Each row of a before or after table is a point. The points were changed in one or more steps. Then noise was added and the rows were shuffled. The steps act on columns, c1 being the first. Write out the steps. A step turns or swaps two columns, mirrors them in a line or flattens them onto one, adds a multiple of one to another, or multiplies or shifts one. Angles are multiples of 10 degrees, from the lower column toward the higher: turns from -170 to 170, lines from 10 to 170 but not 90. Use the fewest steps. Two steps may share a column if one is a turn and the other turns, adds or multiplies; they go together, in the order done. Otherwise the lowest column goes first.

Before (14 x 3):
-19; -7; -26
-6; -27; -11
-1; -10; 4
-18; 43; 88
-20; -29; -29
7; -6; -25
-3; 2; -26
12; 17; -14
-20; 6; -35
-7; -20; -3
42; 51; -9
-4; -25; -36
-9; -24; -24
12; -37; 50
After:
-2; -10; 5
-21; 62; -8
-5; -25; -36
9; -34; -29
31; 34; 88
-5; 20; -14
-2; -21; -2
16; -13; -26
-2; -29; -12
22; -1; -35
2; -27; -23
-24; -30; 50
3; 2; -25
-7; -3; -26
Steps: mirror c1 and c2 in the line at 80 degrees

Before, 12 rows:
46; -2; -8; -20; -16; -29; -30; -16
3; 9; 13; -2; 6; -5; -47; -10
0; -13; 4; -12; 52; -23; 35; -37
7; -12; -31; -67; 6; -2; -37; 9
-14; -60; 47; -11; 10; 6; -9; -13
12; -15; -8; -12; -18; 40; 57; 11
15; 10; -64; 13; -11; -19; -8; -33
-4; 7; -11; -7; 7; 10; 0; -9
23; -33; -31; 14; 5; 67; 38; -13
5; -37; 50; 5; 9; -18; -11; -31
50; 6; -1; 62; -17; 21; -1; -2
18; -66; 23; -5; -3; -19; -25; 29
After:
47; -15; -6; -1; -6; -28; 36; -18
16; -10; -63; -14; -12; -19; 1; -33
16; -20; -8; 45; 9; 40; -37; 7
6; -8; 50; -10; 36; -18; 6; -30
24; -9; -32; 16; 35; 68; -38; -16
-11; -13; 45; 3; 58; 3; 13; -15
17; -26; 25; -13; 61; -18; 20; 28
50; -12; -1; -48; -12; 22; -39; -1
-4; 11; -10; 6; -5; 13; 7; -10
7; 3; -28; 26; 16; -4; 70; 8
1; 43; 3; 32; 32; -22; -20; -35
1; 12; 15; -31; -5; 0; 37; -10
Steps: turn c2 and c5 by -70 degrees; turn c4 and c7 by -140 degrees
